Every row gives one point. The window is the flat piece filled in between its corners: a triangle in 3 columns, a solid with four corners in 4, and so on. A path goes straight from each point to the next, and from the last back to the first. List the points from which the path goes on through the window.
In the rows, zero is written as 128.

Window:
[[ 82 182 147 141]
 [129 106  87 103]
 [187 115  80 103]
 [ 91 128 213 135]]
Path:
(1): [142 115 143 186]
(2): [119 116 114 132]
(3): [108 152 120  69]
(4): [109 139 161  88]
(5): [ 94 147 119 189]
(6): [106 124 155 185]
(7): [150 123 143  46]
(8): [ 48 123 245  67]
(9): [108 152 157 205]
(10): [110  81  96 153]
(11): [148 147  99  49]
(12): [ 96 139 182  89]
Through the window after points: 2, 4, 6, 10, 12

Window:
[[117 155  99 101 167  84]
 [115 122 121 162 146  98]
 [107 149  55 115  79 204]
 [126 180  95 144 135  87]
 [168  80 126 110 104 139]
 [129  82 133  74  94  72]]
Path:
(1): [100 152 123  86 132 109]
(2): [109 133 120 126 113 159]
(3): [127 138   7 122  84 139]
(4): [158 135  49 151 132 113]
(5): [116 128 154  87 137 101]
(6): [132 150 135 108 158  95]
(7): [117 102  76 143 130  64]
(8): [151 136  47 164 166 100]
Through the window after points: 2, 4, 8

Window, 9 rows:
[[122  85  60 122 135 170 139  75 135]
 [126  56 154 145 153  95 119  85 101]
 [154 128  86 102 106  99 116  97  93]
 [231 131 242  73 140 168 249 137 188]
 [131 106 122  67  71 114 132  70 162]
 [146 139 130  65 156  80 149 130 164]
 [103 133 117  78 133  71 185 140 105]
 [138 105 127 173 117 129 134 175 120]
 [ 91 152 159 107 172 110 145  78 118]]
Path:
(1): [124 123 107 123 139  81 136  87 130]
(2): [103 174 160 134 142  58 192  99 177]
(3): [140 103 128  96 137 122 143 143 124]
(4): [202 116 146  60 160 150 140 125 140]
(5): [113 122 178 158 101 115 214  94 186]
(6): [110 128 103 145  99  45 188 107 159]
(7): [163 131 198  38 170 162 131 129 106]
(8): [200 135 151  65 125 156 105 165 123]
(9): [154 123 138 102 124 106 184  96 132]
(10): [187 144 117 175 124  72 172  99 138]
(11): [114 105 112  89 125 127 139 131 109]
(12): [118  69 134  78 134 146  93 127  76]
Through the window after points: 8, 10

Window (11 x 11):
[[143 122  90 156  68 168 132 112  81 123  91]
 [160  94  67 101  76 111  88 204 229 119 131]
 [ 65 124 148 169  73 134 124 118 115 127 123]
 [ 87 110 163 155 192 168  95 126 104 123 126]
 [ 77 115 167 113 174 138 120 159  41 124 134]
 [145 153 181  90 180 130  77 129  81 118 181]
 [102 129 176 110 165 140 151 134 112  63 157]
 [ 61 171  92 209 117 121 145 160 131  95 154]
 [115 150 153 186  71 193 150 155  88 151  84]
 [150  75  79  96  77 160 134 172 192 137 194]
 [ 63 173 122 192 142 112 164 115 115 171  76]]
Path:
(1): [111 101 137 166  90 134 128 140 115 123 114]
(2): [150 101 138 162 104 130 117 138  89 147 137]
(3): [ 75 137 136 112 126 166 118 147 120  96 143]
(4): [ 94 151 123 107 124 174  99 127 131 112 135]
(5): [163 110 143 181 123  92 145 155 125 127 156]
(6): [139  61 134 209 120 109 135 121 145 123 132]
(7): [ 95 184 101  69  96 155 119 190 127 130 125]
(8): [ 75 148 127  94  85 157 138 121 115 141  92]
(9): [152  90 118 249  93 135 108 134  92  98 154]
(10): [142  93 123 143 110 126 119 167 138 124 127]
(11): [ 98 169 102 107  99 161 101 162 177 120 127]
(12): [ 60 179  97 127 126 156 105 144 135  70 105]
(13): [122 111 179 182 145 122 137 139  77 150 161]
(14): [143 119 143 184 122 119 137 139 107 132 133]
(15): [ 79 129 133 110  94 171 128 150 136 106 130]
(16): [ 62 198  99 124 116 149 118 117 125 132 142]
Through the window after points: 8, 10, 14, 16
